Rows are points. Each copy is the shape, with its points in the same order, stretched, turned, moved and blurred by noise. Some copies are also mirrored. Which?

Shape (6 x 2)
[[-11   3]
 [  6 -30]
 [ 35  52]
 [-13 -12]
 [-21 -51]
 [ 37  29]]
Copy 1 (6 x 2)
[[-11  -6]
 [ 22   3]
 [-34  48]
 [  3  -9]
 [ 31 -24]
 [-16  47]]
Copy 1 is: only turned
Copy 2 (6 x 2)
[[ -6  13]
 [  7 -31]
 [ 83  57]
 [ -9  -4]
 [-40 -54]
 [ 75  21]]
Copy 2 is: only turned
Copy 3 (6 x 2)
[[ 22   6]
 [-16 -20]
 [ 31  82]
 [  4  -7]
 [-14 -53]
 [ 12  58]]
Copy 3 is: mirrored
Copy 4 (6 x 2)
[[ 13  21]
 [-30   6]
 [ 40 -22]
 [ -2  28]
 [-37  33]
 [ 19 -19]]
Copy 4 is: only turned

Shape (9 x 4)
[[ 53 -49   1  48]
 [-49 -17   7 -57]
 [-15  40   3 -33]
 [ 21  27 -26 -13]
 [ -5 -15   4  65]
 [ 29  -9   2   4]
 [ -6  -4  -9 -21]
 [-45 -25 -28 -51]
 [ 23  83 -39   2]]
Copy 1 (9 x 4)
[[ 56 -42 -33 -29]
 [-77   0   2  29]
 [-51  33  29  25]
 [-15  26   9 -12]
 [ 42 -13 -38  14]
 [  3 -10   0  -7]
 [-27   4  -1   3]
 [-63   3 -22   2]
 [ -7  67  26  -4]]
Copy 1 is: only turned
Copy 2 (9 x 4)
[[ 32  -9 -36  15]
 [  7 -10  68 -32]
 [-14   3   4 -50]
 [ 15   9 -23 -53]
 [-23  26  -7  52]
 [ 17  -9 -22 -25]
 [ 11   0  17 -32]
 [ 26   7  72 -34]
 [-13  33 -52 -63]]
Copy 2 is: mirrored
Copy 3 (9 x 4)
[[-14  26 -44 -45]
 [-25  -8  70  19]
 [ 21 -41  18  10]
 [  0 -46   5 -39]
 [ 36  19 -43 -43]
 [-23 -13 -12 -21]
 [-11 -22  27  -9]
 [-20 -15  70 -18]
 [ 48 -86 -27 -43]]
Copy 3 is: only turned

Shape (12 x 8)
[[-21  57  11  22 -13  12  17  14]
 [ -4 -32 -11 -24 -14   7 -42 -47]
 [ -4  37 -15 -17  17  37  24  25]
 [-20  28  83  -8 -51  -8 -43  93]
 [ -2   9 -26   0   2  58  46  -4]
 [-58 -39   4 -13 -31 -72 -14 -11]
 [-14 -21  40  20  33  33  16 -42]
 [ -7  17 -47  -5 -18 -14  15 -32]
 [  6  11   1  24  21  78  44  32]
 [ -5 -32  24 -47   8 -53  12 -47]
 [  4 -32   9  -1 -58 -42  -5 -33]
 [ 15  -1  21  47  24   4  -1  29]]
Copy 1 (12 x 8)
[[  6  30 -29 -17 -21  41 -12  13]
 [ 10 -68  14 -24 -32 -10   6 -48]
 [-14   9  13  18  -9  47  27   0]
 [ 99  48 -70 -43  18 -21  15  14]
 [-39 -16 -12  37 -18  49  32 -13]
 [ 25 -21   1 -35 -52 -53 -13  36]
 [-47  10  26  49 -15  10 -34 -31]
 [-14 -30   6 -35 -56  21   9  -5]
 [-44  15 -21  55  20  51  32 -12]
 [-13   9  72   2 -70 -42 -15 -23]
 [ 20 -24 -30 -50 -58 -39   5 -29]
 [-31  31   0 -10  16   0  -2 -14]]
Copy 1 is: only turned
Copy 2 (12 x 8)
[[ 38  35 -17   5  -6 -11 -21  -6]
 [  0 -48 -11  21  22  59 -32   8]
 [ 37  40 -25  48   3  -5  13 -12]
 [ 12 -14  30 -62 -47  -4  15   8]
 [ 27  43  -5  51  30  17  -5 -16]
 [  2 -69 -26  26  16 -44 -37  -7]
 [-25  11  -5  44 -24  19 -60 -10]
 [ 28  -2 -45  29  52   8 -16  -8]
 [ 14  73  17  34 -19  13   3   6]
 [-19 -53 -54  31  27   0  -8 -50]
 [-11 -45  -9 -20  58  34 -14  -7]
 [-30  35   1   0 -43 -15 -12  47]]
Copy 2 is: only turned
Copy 3 (12 x 8)
[[  6 -12  20 -21  -3 -45   7 -12]
 [-35 -27 -11  51  17  26 -17  26]
 [-38 -32   8 -37 -21 -37  11   9]
 [ 22 -25  84   3 -66  -1  -6 -41]
 [-22 -35 -40 -23 -20 -45  -8  15]
 [ 35  36  -1  66 -19  25 -17  67]
 [-42 -13   2  48   6 -67 -24   0]
 [ -2   6 -33  -2  16   5  -6  40]
 [-40 -42 -19 -29 -39 -71   5 -28]
 [-14  33  -2  46  -1   6 -62  74]
 [ 33  25 -32  43  -4  32 -58  30]
 [-43  11   6   9 -16 -34   8 -40]]
Copy 3 is: mirrored
Copy 4 (12 x 8)
[[  15   15  -26  -36    9  -42   -5    4]
 [ -22  -57    9    8   13   24  -28  -23]
 [  36  -38  -23  -29   -4  -41  -28  -15]
 [  51  111  -26 -113   52   41  -67   -1]
 [  30  -41  -12   16  -20  -54   -8  -27]
 [ -51  -10  -39  -61  -26   63  -77   10]
 [   8   -9  -22   10  -14  -14   52  -47]
 [ -27  -63  -10    9  -11  -13  -34   21]
 [  63    0  -27   15    6  -64    8  -41]
 [ -24  -63  -15  -26  -42   47  -17    1]
 [ -29    0    4   15  -16   37  -23   24]
 [  33   41  -42   14   28   -8   14    5]]
Copy 4 is: only turned
